Each wall is flat, endless, passes through zero and stands at right angles to its row. A trip goes straight from one point to another. List the walls that it crosses, first one first.
In the rows, zero is written as 128.

Walls:
(1): [137, 103]
(2): [170, 114]
(3): [158, 108]
(4): [157, 79]
(5): [109, 105]
Trips:
[80, 70] to [176, 168] => 3, 2, 5, 1, 4
[89, 125] to [94, 225] => 5
[133, 106] to [162, 111] => 5
[141, 109] to [134, 120] => none
[189, 94] to [120, 87] => 5
[121, 138] to [104, 88] => 5, 1, 4, 3

Walls:
(1): [119, 45, 144, 94, 134, 67]
(2): [61, 196, 116, 134, 73, 154]
(3): [138, 143, 102, 126, 174, 132]
(4): [97, 157, 66, 161, 141, 94]
(5): [120, 150, 123, 139, 118, 155]
(6): [143, 88, 194, 97, 96, 104]
Trips:
[159, 175, 94, 95, 137, 114] to [185, 133, 139, 112, 141, 143] => 2, 5, 4, 6
[127, 150, 120, 130, 77, 60] to [120, 96, 74, 112, 107, 61] => 2
[147, 77, 165, 160, 77, 168] to [168, 149, 137, 106, 147, 180] => 1, 3, 6
[132, 147, 136, 159, 163, 135] to [138, 142, 165, 133, 131, 93] => 5, 6, 4, 1, 3
[157, 148, 173, 154, 158, 150] to [149, 91, 104, 103, 133, 148] => 5, 1
[185, 200, 131, 96, 98, 181] to [173, 148, 187, 143, 68, 151] => 3, 6
[78, 127, 138, 179, 138, 117] to [97, 138, 120, 78, 156, 119] => 1, 3, 5
[71, 137, 127, 102, 158, 120] to [106, 124, 103, 167, 103, 139] => 5, 1, 3

Walls:
(1): [126, 102, 205, 155, 152, 106, 30, 102, 62, 96, 170]
(2): [105, 146, 140, 144, 128, 92, 90, 161, 148, 141, 97]
(3): [163, 98, 143, 86, 151, 150, 150, 136, 187, 149, 146]
(4): [117, 132, 104, 130, 150, 87, 136, 129, 154, 76, 120]
(5): [165, 144, 121, 121, 96, 151, 131, 86, 152, 69, 165]
(6): [134, 155, 150, 95, 80, 134, 136, 127, 122, 158, 155]
(7): [105, 135, 167, 81, 151, 109, 133, 156, 85, 142, 126]
(8): [134, 104, 176, 169, 134, 60, 178, 72, 182, 129, 139]
Trips:
[140, 128, 130, 153, 175, 119, 121, 85, 173, 154, 196] to [131, 141, 110, 130, 69, 89, 92, 103, 81, 134, 133] => 6, 4, 3, 2, 8
[114, 102, 156, 178, 100, 145, 120, 129, 178, 103, 144] to [138, 156, 195, 147, 110, 216, 159, 151, 127, 143, 82] => 4, 6, 1, 2, 8, 5, 7
[145, 186, 142, 59, 109, 176, 136, 122, 102, 103, 169] to [161, 94, 128, 79, 109, 109, 171, 167, 80, 148, 128] => 5

Walls:
(1): [127, 165, 98, 150, 93, 161, 168, 225, 146, 86, 123, 124, 148, 120, 84, 124, 181, 65]
(2): [119, 103, 171, 187, 85, 164, 141, 67, 121, 163, 116, 73, 129, 128, 107, 174, 112, 141]
(3): [118, 121, 161, 161, 161, 120, 149, 33, 172, 108, 66, 118, 133, 99, 119, 193, 143, 125]
(4): [120, 80, 160, 135, 122, 106, 81, 112, 156, 140, 143, 153, 133, 165, 205, 134, 110, 92]
(5): [105, 114, 105, 74, 149, 136, 99, 113, 192, 120, 159, 134, 170, 110, 110, 105, 154, 93]
(6): [90, 107, 68, 116, 111, 141, 138, 102, 197, 87, 95, 74, 126, 130, 142, 82, 88, 109]
(7): [133, 53, 157, 42, 130, 168, 129, 178, 143, 137, 133, 148, 157, 83, 87, 102, 136, 51]
(8): [152, 164, 72, 104, 102, 95, 91, 125, 162, 123, 141, 131, 131, 101, 123, 153, 183, 110]
Trips:
[108, 102, 149, 166, 122, 155, 108, 62, 137, 110, 101, 139, 100, 95, 112, 125, 112, 133] to [96, 120, 197, 203, 120, 134, 76, 106, 72, 122, 145, 120, 129, 76, 132, 177, 128, 124] => 6
[135, 181, 168, 119, 111, 105, 113, 87, 168, 131, 157, 71, 168, 148, 112, 120, 185, 157] to [121, 99, 133, 158, 138, 149, 174, 126, 172, 149, 149, 108, 90, 110, 160, 213, 137, 143] => 4, 5, 8
[119, 114, 84, 148, 133, 151, 169, 102, 96, 129, 142, 104, 117, 118, 116, 117, 165, 162] to [100, 88, 192, 165, 159, 126, 134, 144, 81, 164, 159, 140, 141, 202, 189, 105, 108, 102] => 1, 3, 6, 4
[92, 147, 131, 63, 100, 74, 127, 157, 137, 117, 198, 121, 107, 165, 127, 165, 180, 146] to [151, 161, 145, 82, 103, 133, 103, 121, 94, 140, 104, 203, 79, 95, 96, 106, 105, 125] => 7, 4, 1, 5

Walls:
(1): [182, 110, 125, 131, 183, 133, 130, 136, 135, 134, 96, 109, 139, 39, 156, 70, 136, 121, 137, 135, 143, 91, 139, 140, 144, 139, 131, 136, 102, 166, 139, 124]
(2): [117, 182, 154, 63, 96, 80, 138, 143, 113, 131, 66, 147, 158, 69, 186, 116, 112, 118, 111, 95, 135, 161, 141, 178, 141, 82, 132, 131, 89, 133, 146, 136]
(3): [127, 121, 160, 112, 111, 150, 150, 119, 94, 50, 88, 120, 105, 140, 101, 91, 160, 87, 127, 168, 169, 135, 133, 111, 88, 161, 114, 139, 119, 97, 97, 96]
(4): [110, 167, 118, 72, 87, 170, 110, 91, 118, 113, 67, 162, 160, 152, 87, 140, 121, 168, 124, 97, 191, 169, 187, 165, 156, 71, 170, 142, 144, 148, 79, 187]
(5): [72, 131, 165, 65, 166, 88, 161, 53, 115, 127, 135, 114, 127, 172, 110, 173, 116, 129, 134, 84, 128, 111, 144, 169, 110, 152, 78, 119, 160, 123, 139, 155]
(6): [202, 150, 162, 82, 127, 113, 162, 123, 104, 173, 95, 149, 151, 121, 84, 161, 191, 148, 136, 181, 174, 174, 174, 110, 100, 152, 68, 170, 69, 130, 143, 156]
(7): [146, 106, 154, 136, 118, 139, 156, 193, 92, 169, 140, 104, 124, 118, 119, 100, 93, 59, 132, 109, 140, 177, 83, 115, 134, 149, 90, 173, 167, 136, 103, 110]
(8): [134, 57, 99, 89, 128, 208, 89, 118, 97, 107, 139, 99, 164, 126, 160, 146, 157, 92, 90, 155, 156, 138, 146, 151, 110, 101, 161, 131, 149, 119, 166, 123]
(9): [86, 93, 82, 132, 80, 143, 141, 112, 157, 106, 150, 155, 159, 103, 88, 126, 84, 116, 116, 148, 132, 204, 139, 123, 150, 125, 125, 118, 134, 186, 144, 115]
(10): [163, 66, 166, 122, 118, 101, 119, 106, 134, 150, 93, 127, 175, 132, 179, 153, 89, 167, 125, 116, 112, 115, 132, 126, 131, 183, 136, 97, 110, 115, 114, 59]
Trips:
[157, 103, 136, 154, 145, 161, 99, 176, 144, 130, 164, 151, 163, 125, 101, 136, 70, 87, 123, 174, 101, 103, 155, 101, 126, 116, 176, 76, 160, 128, 105, 141] to [127, 115, 52, 115, 164, 75, 122, 153, 153, 130, 79, 60, 113, 131, 96, 160, 92, 125, 162, 142, 139, 145, 198, 151, 72, 123, 139, 152, 156, 177, 136, 143] => 10, 4, 7, 5, 6
[124, 170, 88, 119, 68, 128, 169, 170, 135, 117, 102, 157, 115, 102, 132, 156, 88, 136, 113, 101, 117, 161, 96, 98, 148, 89, 140, 168, 126, 117, 138, 143] to [122, 117, 123, 100, 128, 165, 136, 123, 97, 76, 136, 105, 123, 108, 135, 138, 109, 191, 147, 188, 83, 125, 137, 135, 142, 172, 156, 150, 128, 124, 108, 210] => 7, 6, 8, 3, 2, 1, 5
[190, 136, 96, 120, 142, 70, 137, 102, 153, 142, 104, 154, 105, 142, 121, 88, 109, 108, 147, 95, 128, 140, 96, 163, 123, 134, 83, 187, 149, 125, 155, 119] to [165, 160, 150, 52, 130, 134, 145, 154, 117, 86, 120, 142, 96, 65, 95, 76, 127, 184, 134, 216, 84, 65, 114, 111, 121, 109, 132, 141, 132, 144, 167, 80] => 3, 5, 7

Walls:
(1): [185, 146, 177, 166, 144, 103, 142, 105, 105, 138, 105, 143, 109, 163, 60, 128, 117, 113, 84, 116, 73, 120, 143, 173, 145, 71, 146, 142, 124, 156, 171, 139, 153, 127, 154, 139, 182, 88, 143, 97, 146, 138, 166, 127, 128, 173, 161, 100]
(2): [103, 127, 180, 163, 69, 76, 104, 182, 107, 149, 109, 138, 100, 99, 101, 166, 108, 84, 146, 138, 133, 151, 120, 180, 154, 181, 148, 94, 110, 132, 168, 157, 167, 113, 166, 137, 162, 173, 131, 138, 100, 147, 128, 139, 120, 128, 168, 122]
(3): [136, 140, 125, 146, 130, 162, 182, 68, 65, 140, 139, 109, 129, 175, 128, 104, 60, 97, 97, 141, 105, 107, 142, 82, 185, 106, 158, 110, 109, 173, 138, 154, 118, 114, 147, 115, 160, 98, 75, 150, 146, 141, 121, 114, 178, 102, 179, 79]
(4): [80, 151, 101, 143, 158, 82, 166, 150, 149, 94, 171, 159, 103, 156, 125, 54, 117, 149, 123, 142, 122, 165, 100, 118, 55, 103, 102, 114, 110, 127, 86, 131, 111, 127, 148, 158, 96, 83, 151, 172, 79, 143, 132, 96, 125, 75, 153, 131]
(5): [133, 106, 137, 153, 105, 85, 125, 154, 113, 128, 90, 121, 203, 167, 172, 125, 165, 122, 118, 132, 109, 137, 129, 125, 111, 184, 132, 145, 144, 159, 148, 109, 172, 125, 89, 115, 78, 97, 144, 121, 109, 85, 98, 164, 71, 148, 119, 123]
(6): [109, 97, 158, 131, 89, 153, 132, 98, 92, 135, 122, 85, 79, 116, 177, 202, 97, 88, 69, 123, 109, 101, 158, 141, 72, 145, 146, 157, 106, 87, 138, 145, 143, 131, 116, 119, 76, 94, 91, 119, 97, 157, 94, 148, 191, 100, 96, 140]
(7): [105, 102, 111, 97, 99, 87, 143, 139, 200, 159, 119, 132, 105, 134, 98, 138, 184, 147, 136, 153, 92, 102, 163, 153, 196, 113, 91, 131, 78, 155, 152, 124, 132, 88, 123, 150, 81, 194, 81, 145, 107, 69, 105, 104, 95, 138, 181, 136]
(8): [107, 147, 99, 127, 161, 90, 95, 138, 123, 121, 132, 181, 88, 88, 183, 133, 159, 150, 147, 172, 113, 127, 145, 154, 78, 83, 202, 143, 109, 128, 156, 123, 168, 152, 144, 105, 161, 137, 113, 146, 119, 169, 120, 161, 139, 166, 158, 103]
Trips:
[149, 136, 142, 133, 114, 151, 155, 191, 155, 181, 120, 68, 146, 131, 130, 124, 149, 150, 118, 167, 153, 162, 65, 136, 53, 118, 158, 136, 131, 116, 191, 116, 125, 139, 144, 90, 177, 129, 165, 68, 179, 124, 160, 124, 83, 104, 135, 139] to [189, 84, 111, 167, 106, 151, 75, 108, 73, 154, 119, 131, 177, 119, 148, 137, 166, 111, 125, 128, 181, 163, 100, 175, 145, 191, 155, 161, 46, 124, 189, 97, 125, 155, 122, 99, 86, 179, 98, 124, 107, 137, 116, 92, 142, 118, 108, 162] => 1, 6, 8, 7
[201, 111, 138, 45, 142, 111, 145, 90, 137, 136, 112, 145, 125, 109, 88, 105, 133, 142, 98, 98, 117, 151, 116, 88, 81, 147, 101, 124, 90, 150, 137, 124, 171, 192, 152, 96, 169, 118, 129, 194, 191, 142, 158, 180, 114, 163, 184, 173] to [158, 93, 176, 90, 155, 141, 158, 79, 130, 150, 125, 91, 145, 148, 156, 123, 128, 77, 135, 142, 97, 143, 106, 104, 214, 90, 79, 152, 154, 167, 170, 166, 167, 170, 88, 116, 83, 133, 123, 114, 111, 135, 119, 155, 100, 108, 140, 182] => 5, 7, 8, 6
[103, 156, 42, 117, 95, 106, 133, 146, 109, 97, 133, 105, 177, 82, 162, 109, 112, 136, 179, 118, 124, 173, 135, 129, 128, 207, 109, 94, 98, 137, 96, 111, 115, 165, 148, 120, 115, 72, 118, 145, 185, 101, 181, 110, 99, 150, 122, 162] to [160, 197, 170, 76, 174, 98, 147, 115, 188, 128, 75, 115, 113, 202, 115, 94, 156, 175, 148, 187, 106, 45, 172, 165, 165, 129, 154, 169, 123, 76, 146, 131, 105, 170, 160, 90, 122, 116, 69, 86, 117, 130, 89, 117, 105, 120, 129, 136] => 7, 8, 4, 1, 3, 5

Walls:
(1): [112, 145, 84, 160, 174, 164, 121, 147, 142, 111, 100, 152, 148, 139, 113, 201, 88, 129, 92, 185, 142, 178, 81, 162, 176, 186, 136, 162, 135, 94, 117, 133, 164, 80, 200, 98, 103, 124, 113, 140, 129, 85, 149, 198, 76, 150, 80, 155]
(2): [149, 80, 152, 60, 144, 135, 137, 135, 48, 147, 100, 136, 170, 137, 199, 108, 115, 151, 162, 85, 167, 123, 147, 100, 106, 133, 127, 163, 141, 109, 232, 138, 102, 118, 101, 116, 145, 144, 204, 151, 139, 145, 148, 106, 129, 103, 154, 58]
(3): [97, 141, 165, 116, 136, 70, 92, 146, 111, 111, 174, 123, 97, 144, 103, 119, 131, 162, 120, 128, 86, 136, 119, 134, 48, 134, 137, 135, 97, 82, 48, 177, 114, 101, 124, 170, 110, 131, 121, 143, 158, 104, 159, 160, 135, 152, 151, 91]
(4): [95, 102, 138, 191, 106, 153, 222, 101, 95, 67, 129, 161, 145, 122, 179, 146, 130, 94, 137, 134, 49, 118, 119, 117, 103, 77, 73, 133, 120, 107, 155, 132, 110, 175, 77, 148, 147, 184, 153, 131, 152, 87, 130, 88, 102, 160, 96, 202]
(5): [69, 152, 111, 143, 78, 152, 184, 185, 172, 57, 142, 137, 175, 87, 134, 113, 116, 139, 85, 175, 107, 155, 110, 211, 127, 122, 115, 170, 134, 94, 96, 125, 148, 179, 118, 146, 186, 116, 106, 150, 95, 102, 90, 89, 128, 146, 218, 124]
(6): [105, 109, 89, 84, 102, 173, 172, 122, 131, 83, 156, 142, 154, 137, 125, 62, 115, 124, 136, 116, 146, 102, 137, 61, 146, 69, 117, 108, 136, 157, 136, 203, 159, 121, 143, 98, 63, 165, 95, 161, 120, 57, 158, 151, 147, 87, 137, 176]
(7): [184, 86, 143, 115, 131, 106, 116, 104, 100, 48, 137, 135, 128, 123, 182, 109, 145, 170, 110, 171, 161, 81, 123, 58, 55, 128, 106, 105, 144, 133, 116, 120, 140, 132, 122, 118, 142, 85, 153, 131, 136, 165, 104, 118, 99, 109, 123, 125]
(8): [58, 126, 90, 163, 99, 136, 67, 135, 187, 97, 149, 172, 159, 102, 120, 109, 116, 104, 88, 134, 106, 166, 103, 158, 146, 170, 93, 193, 97, 151, 116, 46, 154, 116, 107, 140, 108, 110, 171, 75, 165, 120, 98, 112, 149, 154, 181, 112]
(9): [143, 179, 97, 186, 135, 111, 125, 132, 96, 114, 205, 143, 103, 200, 131, 126, 86, 117, 175, 127, 89, 138, 87, 168, 94, 67, 96, 115, 102, 90, 142, 94, 117, 143, 141, 93, 120, 148, 127, 107, 120, 137, 101, 113, 138, 148, 159, 101]
Trips:
[118, 91, 92, 129, 131, 90, 130, 75, 166, 131, 133, 160, 168, 148, 105, 150, 147, 126, 107, 158, 115, 114, 171, 171, 92, 143, 127, 41, 124, 174, 121, 117, 24, 112, 105, 77, 129, 112, 93, 148, 126, 133, 114, 136, 134, 59, 123, 167] to [126, 128, 150, 130, 127, 106, 152, 96, 89, 63, 99, 146, 150, 113, 35, 128, 111, 161, 114, 152, 170, 103, 118, 129, 162, 89, 143, 116, 90, 133, 91, 150, 156, 100, 103, 143, 119, 102, 82, 115, 137, 145, 161, 130, 131, 114, 89, 104] => 3, 1
[183, 79, 118, 184, 114, 153, 174, 152, 142, 157, 150, 142, 139, 147, 150, 159, 86, 139, 159, 150, 112, 69, 108, 114, 141, 95, 106, 167, 129, 142, 113, 162, 152, 131, 133, 124, 147, 85, 145, 113, 167, 130, 148, 130, 109, 98, 131, 128] to [65, 119, 130, 103, 104, 126, 113, 130, 197, 172, 138, 170, 77, 128, 144, 108, 139, 127, 131, 108, 89, 112, 67, 92, 158, 140, 153, 131, 104, 207, 43, 149, 124, 46, 88, 164, 173, 128, 139, 104, 126, 90, 116, 144, 108, 148, 132, 214] => 2, 8, 9, 3, 7
[177, 148, 128, 113, 137, 97, 90, 101, 85, 119, 149, 149, 136, 152, 80, 111, 130, 91, 181, 94, 168, 144, 181, 94, 126, 141, 96, 87, 99, 114, 144, 146, 151, 130, 143, 134, 194, 108, 84, 155, 104, 148, 53, 89, 86, 113, 133, 166] to [92, 121, 121, 143, 152, 140, 109, 150, 158, 124, 122, 105, 126, 168, 119, 184, 83, 159, 120, 104, 166, 136, 109, 117, 107, 61, 130, 161, 95, 136, 127, 125, 93, 133, 123, 157, 145, 65, 130, 99, 134, 100, 126, 165, 32, 108, 129, 82] => 3, 1, 8, 5
[122, 135, 113, 158, 183, 125, 203, 105, 156, 94, 123, 183, 94, 146, 180, 59, 77, 153, 120, 153, 110, 119, 150, 169, 63, 109, 115, 154, 85, 108, 109, 180, 103, 161, 154, 108, 117, 143, 157, 99, 92, 107, 106, 120, 80, 154, 148, 171] to [158, 181, 109, 175, 113, 119, 95, 162, 86, 80, 150, 62, 177, 144, 166, 148, 204, 93, 108, 89, 102, 179, 120, 72, 167, 129, 155, 146, 123, 76, 100, 153, 57, 102, 97, 133, 166, 118, 101, 122, 108, 105, 119, 203, 102, 131, 131, 133] => 6, 7
[137, 60, 178, 172, 160, 82, 63, 153, 136, 113, 156, 117, 83, 135, 156, 134, 181, 119, 152, 203, 81, 145, 75, 135, 125, 109, 168, 126, 115, 133, 121, 95, 128, 114, 117, 87, 84, 116, 142, 133, 152, 147, 94, 135, 164, 130, 144, 126] to [187, 153, 135, 60, 148, 152, 139, 123, 122, 106, 127, 118, 122, 128, 141, 129, 173, 108, 185, 177, 133, 112, 130, 96, 165, 74, 73, 115, 101, 142, 165, 142, 244, 116, 147, 148, 160, 127, 130, 109, 156, 133, 106, 134, 152, 133, 119, 121] => 3, 8, 6, 2, 4
